Each row of a before or after table is a point. One or more steps were done to the points. Then noise was added and the rows were shuffled. The steps act on how far a point lies along the listed directions, d1 being the first. What was done? A step turns or swaps two directions, mirrors them in a line or flattens them onto one, adds a multiple of one to another, or multiplies one. Angles are multiples of 10 degrees, from the lower direction toward the higher: turns from -170 to 170, lines from 10 to 170 but not 90. Use the fewest steps. Two steps may share a direction if one is a turn and the other turns, adds or multiplies; they go together, in the order done. Otherwise the lowest direction goes first.

Directions:
(1): [-19.9 -10.4]
(2): [ 10.4 -19.9]
Before:
[[  0.3  -5.5]
 [  1.5  -2.5]
 [ -5.0  -6.8]
 [ -1.7  -6.2]
 [ -4.4  -0.2]
 [ -2.9 -11.9]
 [  0.2  -9.2]
 [  2.2   3.8]
 [ -0.8   2.7]
 [  5.4  -1.5]
 [ -1.4   2.6]
 [ -4.7  -4.6]
 [ -7.4  -1.8]]
After:
[[  3.6   4.4]
 [  3.2  -3.0]
 [ -5.0  -8.0]
 [ -5.9  -5.1]
 [ -7.6  -8.2]
 [  1.1   3.6]
 [ -6.1  -1.3]
 [ -8.4 -14.8]
 [  0.4   3.3]
 [ -0.1  -3.5]
 [ -3.5   0.3]
 [ -4.6 -11.4]
 [ -3.1  -6.8]]
Steps: add 0.7 times d2 to d1

Directions:
(1): [20.0 13.1 29.1  3.0 -6.9 -6.5]
(2): [ 19.9 -29.0   4.3   1.0  14.8   6.6]
Before, 11 rows:
[[ -4.7   9.2   5.5  -1.2  -4.5  -3.5]
 [ -6.4  -0.7 -11.3  -0.9   0.3   0.9]
 [ -1.6  -3.5  -0.6   2.0   0.6  -0.5]
 [  8.3  -8.2   2.6   3.9   3.8   3.2]
 [ -3.3  -0.1  -4.4   0.7  -2.9   0.2]
 [ -3.3  -2.7  -3.5  -4.4   0.6   0.4]
 [  8.4  -7.2   8.8   1.7   1.6  -2.9]
 [  4.5  -2.8   3.3   1.3   2.7   0.7]
 [  5.8  -5.5   1.4  -3.3   6.0   4.8]
 [  1.3   5.0   4.6   2.7  -3.7  -3.4]
 [ -5.6   7.4  -0.3  -0.4  -2.0  -2.2]]
After (11 x 6):
[[  7.5  -9.2   1.2   3.3   4.0   3.4]
 [ -3.7  -2.1  -3.5  -4.6   0.0   0.3]
 [ -3.4   8.7   7.2  -0.8  -4.6  -3.6]
 [  4.5  -6.1  -0.1  -3.2   6.2   5.2]
 [  8.3  -8.7   7.4   1.7   2.4  -2.2]
 [  4.2  -3.2   2.7   1.0   3.0   1.5]
 [ -7.0   1.4 -10.8  -0.8  -0.2   0.4]
 [  2.3   3.9   5.0   2.7  -3.9  -3.4]
 [ -3.1   0.5  -3.9   0.6  -3.1  -0.2]
 [ -1.8  -3.4  -0.9   1.8   0.9  -0.6]
 [ -4.9   7.7   0.8  -0.1  -2.5  -2.4]]
Steps: turn d1 and d2 by 10 degrees

Directions:
(1): [  8.3  -7.0  -8.8  15.4 -34.1  27.9   2.9  -0.9  13.6 -11.3  -9.4]
(2): [ -9.7  21.8 -14.0   0.6   0.1   6.9  26.5  14.4  -0.8 -12.5  30.1]
Before (9 x 11):
[[ 2.4 -9.7  4.9  1.3 -7.0  3.5 -7.1 -6.8  4.3  5.2 -8.1]
 [ 2.4 -5.2  4.6 -2.6  5.1 -4.2 -7.8 -2.8 -1.2  5.2 -5.8]
 [-0.4  0.3 -0.7 -2.0  0.0 -2.2 -1.6  0.5 -2.1  2.5 -2.8]
 [-3.7 -0.3  2.4 -0.1 -2.5 -0.2  0.7  2.4  1.1 -0.2  1.0]
 [ 4.3 -1.9 -2.6  4.7 -8.9  5.7  3.2 -1.1  1.6 -1.3 -2.4]
 [-0.1  1.3  0.0 -0.7  8.5 -6.9 -2.2  0.8 -3.5 -0.7  2.3]
 [ 3.4 -5.4  3.2 -5.4  5.8 -2.1 -6.8 -4.9 -2.0  2.9 -4.4]
 [-3.6  3.6 -2.1 -2.9  4.4 -4.1  1.7  1.9  0.5  0.4  6.6]
 [-6.0  9.9 -4.3 -2.0  6.0 -4.0  8.6  3.9 -1.3 -1.9 14.2]]
After, 9 rows:
[[ 0.1  0.4  0.6 -1.6  3.3 -0.9 -0.3  0.7 -0.6  1.1  1.8]
 [-3.2  2.9  1.0 -3.1  7.7 -7.9 -0.1 -0.8 -1.8  2.7  5.0]
 [-3.3 -1.1  2.9 -0.1 -2.3 -0.5 -0.2  1.9  1.0 -0.1  0.1]
 [ 0.0 -3.9  0.5  2.1 -8.7  6.8  0.0 -2.8  4.6  1.1 -0.3]
 [ 1.3 -0.5 -0.3 -4.6  4.6  0.8 -0.3 -1.4 -1.6 -0.7  2.5]
 [-0.3  2.1 -0.5 -0.6  8.2 -6.9 -1.3  1.2 -3.1 -1.1  3.1]
 [-0.7  1.6 -1.7 -2.0 -0.5 -1.6 -0.1  1.1 -1.8  1.5 -1.1]
 [-2.8  1.4 -0.3 -3.3  4.8 -5.5 -1.3  0.4  0.7  2.1  3.8]
 [ 4.7 -2.9 -1.8  4.7 -8.8  5.1  2.1 -1.9  1.5 -0.8 -3.6]]
Steps: flatten d1 and d2 onto the line at 170 degrees

Directions:
(1): [ -2.5 -25.9   5.4  -8.2 -11.3   5.1 -22.6  10.8 -14.9 -19.9  -3.1 -36.1
   8.9   8.6   4.5  -3.9 -31.6  12.0   5.6  14.9]
(2): [-12.7  21.3   4.4  15.1 -23.7   2.9   4.5  13.2  -0.7  -8.7   6.1   5.7
  -7.5  31.8  -2.1  13.4   8.0  42.5 -13.0   0.5]
(3): [ -2.3  23.8  28.4  -5.5  31.0  -7.1   6.8  15.5 -16.9   5.6   0.8  -4.1
  -0.8   0.0  17.7  -7.1 -10.9  14.6  30.9 -19.5]
Before (11 x 20):
[[ -2.3  -2.3   2.6   1.3  -7.7   2.2  -0.5  -1.4   0.9  -2.5   2.5  -0.8
    0.7   1.3  -1.4   1.3  -0.8   4.3  -2.2  -0.4]
 [  2.8  -6.3  -2.5  -2.8  -3.8   1.4  -3.3  -1.0   0.0  -1.1  -0.2  -6.4
    1.6  -3.0  -1.0  -1.8   0.9  -4.6  -5.7   2.6]
 [  4.3   2.7   0.5  -1.7   2.1   1.5  -0.3   0.3   1.4   1.7  -0.9   3.2
   -0.1  -4.1  -0.2   0.5  -0.4  -4.2   1.7   0.2]
 [ -1.8   3.1   4.8   1.1   9.9  -2.1   5.5  -1.2   0.2   3.8  -2.0   0.5
    0.0  -5.9   4.9  -0.6   1.9  -4.5   4.7  -2.6]
 [  0.0  -4.1  -6.7  -1.4  -0.6  -0.6  -1.9  -5.6   4.3   4.0  -1.8   2.1
    1.9  -4.8  -1.3  -1.1   4.2  -8.3  -1.3  -0.5]
 [  2.9  10.5  13.0  -5.2  17.9  -5.6   6.3   5.2  -1.7   5.3  -0.1  -1.0
   -1.7  -7.9   6.5  -2.6   0.0  -0.8  14.7  -7.5]
 [ -3.9   4.5  -1.4   5.3 -10.7  -2.5   0.5   3.6   3.9  -3.9   2.5   1.4
   -3.1  11.9  -3.4   7.0   5.2  14.8  -6.2  -2.5]
 [  1.6  -9.3  -5.7   0.3   0.9   0.3  -3.0  -3.6   2.3  -2.2  -0.4  -2.3
    0.8  -5.5  -2.2  -1.9  -0.7  -5.6   0.5   0.8]
 [  0.8  -3.3   7.8  -2.3   6.4   0.8  -6.2   4.3  -1.0  -0.7   0.5  -6.0
    0.2  -3.1   4.6   0.9  -9.3   2.1   9.0  -0.6]
 [  2.4  -1.4   0.8  -2.5   4.8  -1.2   3.3  -4.1   1.6   2.1  -0.6   5.1
   -0.7  -4.9   0.8  -1.7   2.0  -8.3  -2.4  -3.5]
 [ -2.8   2.0  -5.1   3.6  -6.4   2.2   0.6   1.4   2.0  -2.9   0.0   5.2
   -5.0   8.7   0.7   0.8   2.9   7.6  -7.1   3.1]]
After, 11 rows:
[[ -0.5  -6.4   2.2  -1.3  -4.6   1.9  -2.0  -2.9   0.4  -1.9   1.3  -2.8
    2.2  -3.2  -0.9  -0.8  -3.3  -1.7  -0.1   0.1]
 [ -4.8   8.1   5.8   4.7   4.6  -1.4   6.5   1.8   0.1   2.1  -0.6   1.9
   -1.8   1.4   4.3   2.4   4.0   5.1   1.8  -2.4]
 [  3.3  -1.9  -3.4  -1.3  -1.8   0.5   0.5  -2.9   2.5   2.3   0.2  -0.1
    0.1  -4.5  -1.8  -1.1   6.4  -6.8  -6.6   0.0]
 [ -0.4 -12.6  -0.9  -3.1  -6.7  -1.5  -9.6   3.2  -1.5  -8.4  -0.8 -14.2
    2.9   4.2  -0.8   0.8  -9.4   4.7   0.5   2.9]
 [ -0.9   4.7   1.8   1.7  -1.4  -0.5   5.0  -0.8   1.7   0.1   1.0   7.2
   -2.8   3.6   0.0   1.9   4.8   2.8  -6.1  -3.6]
 [  2.7   6.0   1.0   0.5  -0.9   1.9   0.7   2.0   1.7   0.8  -0.2   4.6
   -1.3   0.0  -0.7   2.3   1.3   1.4  -0.3   0.1]
 [ -2.7   2.2  -5.9   2.6  -5.1  -0.2   0.5  -3.3   5.2   3.1  -0.4   5.4
   -0.2   2.0  -2.0   2.2   7.7   0.5  -4.5  -1.2]
 [ -0.9  -8.5  -4.7  -1.5  -4.6   2.9  -5.7   1.6  -1.4  -6.0  -2.0  -4.7
   -1.3   4.8   2.1  -2.8  -6.3   2.5  -3.2   6.7]
 [ -0.6  16.8  14.0  -0.8  11.7  -5.1   8.1   8.4  -1.5   3.5   1.6   1.3
   -3.9   0.3   5.8   1.1   2.9  10.4  11.1  -7.6]
 [  0.8  -1.8  -6.2   3.5   0.9  -0.5   2.0  -4.2   5.2   0.9   0.8   5.5
   -1.9  -4.0  -3.4   0.4   6.4  -3.6  -2.1  -2.0]
 [  2.5   1.5   6.2  -1.5  11.4  -1.0  -0.8   0.5   2.9   4.8   0.8   2.6
   -1.5  -8.2   3.7   0.8  -2.0  -4.7   8.7  -4.4]]
Steps: turn d1 and d2 by -90 degrees

Directions:
(1): [ 34.7   8.3  30.5  25.4  -0.8   1.7  -4.5 -11.1  39.2   0.6  -7.8 -19.0
  13.9  12.6 -23.2   2.2   8.0  11.9   6.0  -9.7  24.8 -12.1   1.4   1.0
  -2.9 -10.4  -3.4   4.8   5.5  -7.9 -14.7  -3.2  11.3 -16.1  -0.6  -9.8
 -22.1  38.8  12.6   0.2 -20.7  20.3  21.0 -19.9   8.0   0.3  -8.8  16.7]
(2): [-10.7 -10.6  18.6  -8.4  34.0  -0.4 -30.1   6.1 -26.7  29.3  11.2  -5.4
   6.4  33.1   4.5 -14.1   9.2   4.7   5.5 -21.7  20.6  44.7  24.9 -11.9
  -3.0  15.5   9.1  -6.3  -2.0  12.1  -5.6 -23.5 -14.5  -2.3   2.0 -19.6
 -10.6   1.2   8.6  -7.4   7.4  -0.8   9.1   8.3  13.9  -6.2   7.7   9.5]
Before (14 x 48):
[[  3.3   3.3   2.7   1.6   5.1  -1.8   2.5   1.8  -0.5   1.6   0.2   0.4
    1.0   4.3   0.1  -1.9   2.7   2.1   0.3  -2.4   0.7   3.1   1.7  -1.0
    0.2   0.8   0.8   3.8  -1.4  -0.2  -0.4  -2.2  -2.7  -0.4   0.8  -0.2
   -3.3   0.7  -1.1   2.7  -2.3  -0.8   0.6  -2.1   2.5  -1.8   0.1   2.2]
 [ -6.2   0.2  -8.5  -7.2  -4.8   0.6   6.3   3.2  -4.7  -2.3   0.1   6.8
   -2.0  -7.9   6.8   2.8  -3.5  -2.8  -3.5   5.9  -8.1  -4.2  -4.1   0.1
    2.6  -1.6  -1.1   0.6  -2.8  -0.4   2.8   1.7   1.2   4.7  -0.6   6.0
    6.0  -7.1  -3.6   1.4   4.0  -1.9  -6.2   2.0  -0.6   0.6   0.8  -6.4]
 [ 10.8   2.1   3.8   8.5  -8.4   0.4   6.7  -3.6  14.5  -5.0  -3.3  -4.6
    3.0  -6.8  -4.1   3.7  -0.1  -1.0   0.4   4.4   1.7 -14.3  -5.6   5.5
    2.3  -7.9  -4.4   5.0   0.5  -4.4  -2.4   5.3   6.4  -0.5  -2.0   1.7
   -1.8   9.8   3.4   1.8  -7.4   5.6   1.5  -5.0  -0.8  -1.6  -5.5   0.5]
 [ 15.2   3.3   8.6   5.4   3.7   0.3  -2.9  -5.7  10.3   1.3  -0.6  -6.1
    4.9   4.3  -8.2  -1.6   4.1   3.6   3.0  -3.5   9.2  -0.3   2.4  -3.2
    0.2  -4.0   0.9   0.8   2.7  -3.0  -5.7  -4.0   0.9  -4.2  -1.5  -3.2
   -9.7  10.0   6.5   2.3  -9.0   5.9   7.7  -4.3   4.4  -0.4  -2.1   5.2]
 [ 12.5   2.6  11.6   7.0  -0.9   1.4  -1.0  -5.9  16.5   1.4  -1.6  -5.6
    6.0   7.3  -5.8   1.3   4.2   3.8   3.7  -3.7   4.6  -2.3  -1.3   0.5
   -1.4  -5.8  -0.8   1.7   2.2  -3.1  -3.7   0.6   6.3  -4.9  -1.8  -1.1
   -7.0  13.3   6.3   0.5  -7.0   7.9   6.2  -7.2   2.8  -1.0  -1.9   4.4]
 [  9.1   2.5  -4.3   6.1  -9.0  -4.3   6.1  -0.2  11.7  -8.2  -4.5  -3.7
   -1.0  -4.9  -4.4   4.1  -3.3   2.6  -1.3   2.7  -0.6 -12.7  -4.8   3.5
    1.6  -4.3  -3.0  -0.1   2.1  -2.9  -1.7   5.6   8.2  -5.4  -2.1   3.5
    0.6   4.2   2.2   2.1  -6.6   3.2   2.6  -6.5  -2.0   2.7  -3.1   0.8]
 [-10.8  -5.0  -4.9  -8.5   6.1  -0.3  -3.7   4.5 -12.3   6.2   6.5   2.0
    1.1  -0.7   7.1  -1.2   2.6  -1.1  -2.0  -2.2  -4.3   9.5   1.0  -3.9
   -0.8   4.4   3.2   1.1   1.4   2.0   0.8  -1.9  -4.9  -0.4   0.3  -3.5
    5.7  -9.0  -2.8   0.7   4.9  -5.8  -0.6   4.9   1.7  -2.5   2.5  -5.6]
 [  8.0   6.0   1.3   6.3  -8.6  -0.4   6.0  -1.0  12.9  -2.4  -4.2  -1.5
   -0.7  -5.1  -5.3   4.3   1.8   0.6   0.6   1.8  -0.2 -13.8  -5.0   1.4
   -0.6  -5.0  -4.8   2.1   2.1  -4.7  -1.1   2.7   3.5  -2.3   0.2  -0.4
   -3.0   9.1   0.2   2.5  -4.5   3.6   1.6  -4.9  -0.4  -0.5  -2.3   0.6]
 [ -1.3  -1.9   1.0   1.9   3.3  -0.7  -4.2  -1.3  -2.1   1.3   1.6   1.3
   -0.5   3.1   1.7  -1.6  -0.3   3.5  -2.9  -0.4   1.2   2.8  -1.7  -1.1
    2.8   0.9   2.3  -1.9  -0.7  -1.3  -1.0  -2.6   0.1   0.4  -1.0  -1.6
   -1.2   0.9   1.8  -2.9  -2.1   1.8   2.3   0.1   4.2   0.9  -0.1   0.7]
 [  1.9  -0.5  -1.2   4.1  -4.6   0.5   1.7   0.2   4.2  -3.2   0.2   1.2
   -0.2  -4.0   2.3   0.2   0.1  -1.8  -0.7   1.3  -0.3  -4.8  -2.1   1.0
    1.6  -2.8   3.1   1.7  -0.2  -3.0  -1.1   2.7   0.5  -2.3  -2.4   4.2
    1.2   2.5  -0.7   2.9   0.7  -0.4  -2.6  -1.6  -1.8   3.6   0.7  -1.6]
 [ 14.4   5.8   7.2  11.7 -10.3  -0.8   5.7  -6.8  23.2  -8.5  -6.2  -5.7
    6.4  -2.4 -11.2   2.6   0.1   3.3   1.1   1.3   4.7 -17.3  -4.6   1.8
   -0.5 -10.8  -4.1   1.4   6.0  -5.4  -5.0   1.7  10.2  -6.2  -3.2   4.4
   -7.1  12.3   3.4   0.6 -10.0   8.3   6.0  -8.1  -5.4   2.8  -5.0   1.1]
 [ -5.4  -1.5  -2.0  -4.7   1.2  -0.7  -1.3   3.7  -7.2  -3.0   2.8   3.2
   -3.0  -1.2   4.9  -2.0  -3.4  -3.2  -0.9   0.0  -3.1   4.1   2.1  -1.7
   -1.8   1.1   0.6  -1.7  -0.3   1.0   3.9   0.6  -3.7   5.4   0.9   1.8
    4.9  -5.5  -3.3   0.5   5.1  -4.4  -2.4   3.2   2.2  -0.4   1.7  -3.4]
 [  0.5   1.9   2.5   0.2  -2.4  -1.1   3.7   0.6  -1.7  -1.0  -0.2   0.1
   -0.7  -4.7   0.1   1.5  -2.5  -1.0  -0.9   1.9  -4.4  -0.9  -0.7   2.2
   -2.4   1.7   1.6   0.3  -2.3  -0.9   2.4   0.7   1.3  -1.2   0.3   1.4
    2.3  -1.9   0.3   0.9  -2.6  -1.4  -1.6  -2.8  -0.2   0.0   3.3   1.2]
 [ -4.7   2.0 -11.8  -4.2  -7.4   1.9  10.5  -1.7  -2.4 -10.6  -6.0   4.8
   -3.0 -14.1   2.3   2.9  -5.4  -2.8  -3.0   7.4  -8.7  -9.9 -10.4   3.0
    2.7  -1.0   0.6   2.4  -2.9   2.6   3.1   7.0   1.4   4.7   2.3   6.9
    7.0  -7.1  -2.3   1.3   1.4  -2.7  -8.5   1.2  -6.1   2.3  -0.4  -7.8]]
After, 14 rows:
[[-15.4  -6.6  -0.4  -9.8  12.7  -1.9 -11.3   4.0 -20.0   9.8   6.4   2.9
    1.4  11.3   6.8  -8.0   0.6  -1.1   1.1  -6.6   2.4  19.7  10.3  -6.7
   -0.3   5.7   3.1  -5.9   1.9   7.9   0.9 -11.0  -7.1   2.5  -1.0  -2.3
    0.3 -11.7   0.9  -3.8   8.4  -5.4  -1.6  10.4  -2.0  -1.5   5.6  -3.8]
 [ -3.7  -2.2  -2.8   0.2  -0.7   0.2  -1.9   2.3  -3.4   0.1   2.8   3.5
   -1.3  -1.3   5.9  -1.6   0.8  -2.8  -1.3   0.0  -0.5   2.0   1.2  -1.1
    1.4   0.0   4.7   0.4  -1.3  -1.0   0.0   0.8  -2.4  -0.5  -2.6   3.1
    2.0  -2.3  -1.2   1.6   4.0  -3.1  -4.1   2.4  -1.2   3.0   2.8  -2.6]
 [  4.0   3.5   3.0   2.4   4.7  -1.5   3.0   1.3   0.7   0.6  -0.2   0.1
    0.7   4.2   0.0  -1.7   2.6   1.9   0.6  -2.0   0.2   2.1   1.2  -0.6
    0.1   0.5   0.9   3.9  -1.4  -0.5  -1.1  -1.8  -2.5  -1.0   0.8  -0.2
   -3.5   1.3  -1.0   2.6  -2.6  -0.9   0.6  -2.5   2.3  -1.8  -0.4   2.1]
 [ -3.7  -4.1   7.3  -5.4  11.2   0.4  -9.5   0.0  -7.1  12.0   5.2  -0.8
    3.3  14.3   3.2  -4.5   4.7   1.7   3.5  -8.2   3.2  17.9   7.2  -3.6
   -1.8   3.5   4.0  -2.2  -0.7   4.2  -0.9  -6.6  -2.7   0.0  -1.4  -4.5
   -3.0  -0.3   4.9  -1.8   2.6   0.2   2.0   3.5   4.9  -3.2   4.0   1.7]
 [  3.5  -1.8   5.4  -3.0  12.5  -0.3  -9.5  -1.4  -6.4   8.3   4.5  -2.7
    2.9   9.3  -1.0  -5.8   4.8   1.7   2.8  -6.8   8.7  14.6   8.8  -6.9
    0.1   3.1   4.1  -2.1   0.9   2.1  -3.6  -9.5  -6.0  -1.2  -0.3  -5.6
   -6.3   0.4   4.9   0.5  -1.6   0.6   4.8   3.0   5.8  -2.3   2.2   3.2]
 [  6.8   2.4  -0.2   4.5  -7.1   0.6   6.0  -1.9  12.8  -4.9  -0.4  -3.1
    4.1  -8.0  -3.6   5.1   2.4   1.7  -1.5   2.3  -3.1 -12.2  -8.0   1.1
   -0.5  -5.5  -1.5   5.2   4.6  -5.2  -2.9   6.1   4.4  -5.6  -0.9   0.4
    1.3   5.2  -0.8   3.8  -6.1   2.5   3.7  -5.8  -0.9  -0.5  -3.5  -2.8]
 [-10.6  -6.8  -1.5  -7.1   8.4  -0.6  -5.2   4.3 -16.8   8.3   5.1   2.2
   -0.7   2.6   9.2  -4.4   0.4  -4.3  -0.1  -1.3   0.0  12.8   5.3  -1.0
    1.7   4.0   1.4  -0.4  -3.3   4.8   2.1  -4.2  -5.5   5.9  -1.2  -3.2
    3.8  -8.5   1.7  -2.0   6.0  -4.2  -4.2   7.9   2.7  -4.5   2.5  -2.6]
 [ -8.4   0.7 -12.8  -6.9  -4.7   1.8   8.4  -0.7  -7.8  -8.4  -4.2   5.9
   -3.8 -12.3   4.3   1.3  -5.4  -3.4  -2.9   6.4  -8.5  -4.8  -8.4   1.8
    3.1   1.1   1.5   0.9  -3.6   4.2   3.6   4.9  -0.8   5.6   2.5   6.3
    7.9  -9.9  -2.8   0.8   3.8  -4.3  -9.4   3.8  -5.9   1.9   0.6  -8.1]
 [  0.7  -0.7   1.2   4.0   0.9  -0.3  -2.3  -2.1   1.4  -1.0   1.0   0.3
    0.1   2.1   0.8  -1.0  -0.2   3.7  -2.6  -0.2   1.1  -0.2  -3.4  -0.4
    2.8  -0.7   1.7  -1.6   0.2  -2.9  -1.6  -1.4   1.3  -0.6  -1.2  -0.8
   -1.7   2.7   1.9  -2.7  -3.7   3.0   3.3  -1.9   3.7   1.3  -0.7   1.4]
 [ -0.9   1.2   2.4  -1.0  -1.2  -1.0   3.2   1.5  -3.4  -0.2   0.2   0.1
   -0.6  -4.1   0.9   0.8  -2.6  -1.5  -0.7   1.6  -4.6   0.5   0.0   2.5
   -2.6   2.0   1.9  -0.5  -2.1  -0.8   2.6   0.1   0.8  -0.7   0.6   1.5
    2.3  -3.3   0.2   1.0  -1.6  -2.0  -1.8  -2.1   0.0   0.0   3.5   1.2]
 [  3.9   2.8   0.5   2.4  -6.2   0.2   4.2   0.1   6.8  -8.7  -0.4  -0.2
   -1.5  -5.1  -1.0   1.6  -3.6  -1.2  -1.5   2.9  -2.2  -7.5  -2.9   1.0
   -2.2  -3.9  -1.9   1.0   1.1  -3.3   2.2   4.7   1.7   2.3   0.4   3.7
    2.4   2.1  -2.7   1.6  -1.0   0.2   0.0  -2.6   0.7   1.6  -1.6  -1.8]
 [ -9.1  -1.2  -3.2  -7.3   5.5  -1.2  -4.3   5.9 -12.4   9.0   3.2   3.9
   -3.8   2.8   5.8  -2.2   2.4  -2.1   0.4  -3.0  -2.1   8.8   4.8  -3.9
   -0.6   4.6   0.7  -2.4  -0.6   3.4   2.2  -5.3  -6.4   3.5   1.1  -4.1
    1.2  -5.7  -1.5  -0.3   6.1  -4.6  -2.8   5.9   2.0  -2.7   4.2  -2.4]
 [ -2.8   1.9  -7.1  -4.7  -7.5   0.6   7.9   2.1   0.0  -4.1  -1.5   6.0
   -1.5  -9.9   5.5   4.1  -3.3  -2.2  -3.5   7.4  -7.6  -8.3  -5.9   1.1
    2.3  -3.5  -2.2   1.0  -2.0  -2.1   1.9   3.4   3.1   3.7  -0.9   7.0
    5.6  -4.3  -3.7   1.9   2.0  -0.4  -5.3  -0.5  -0.8   1.2  -0.8  -5.8]
 [ -8.8  -5.7  -9.5  -7.5   5.1  -5.3  -4.5   6.2 -14.3   3.1   2.4   1.5
   -4.2   3.1   6.9  -2.8  -2.9   0.1  -1.4  -2.2  -2.5   9.7   4.4  -1.7
    1.8   6.2   2.0  -4.7  -0.7   4.7   2.1  -2.3  -2.0   0.4  -1.1  -0.8
    5.2 -10.4   0.6  -0.8   5.2  -5.3  -2.5   4.4   0.6   0.0   3.3  -1.9]]
Steps: swap d1 and d2
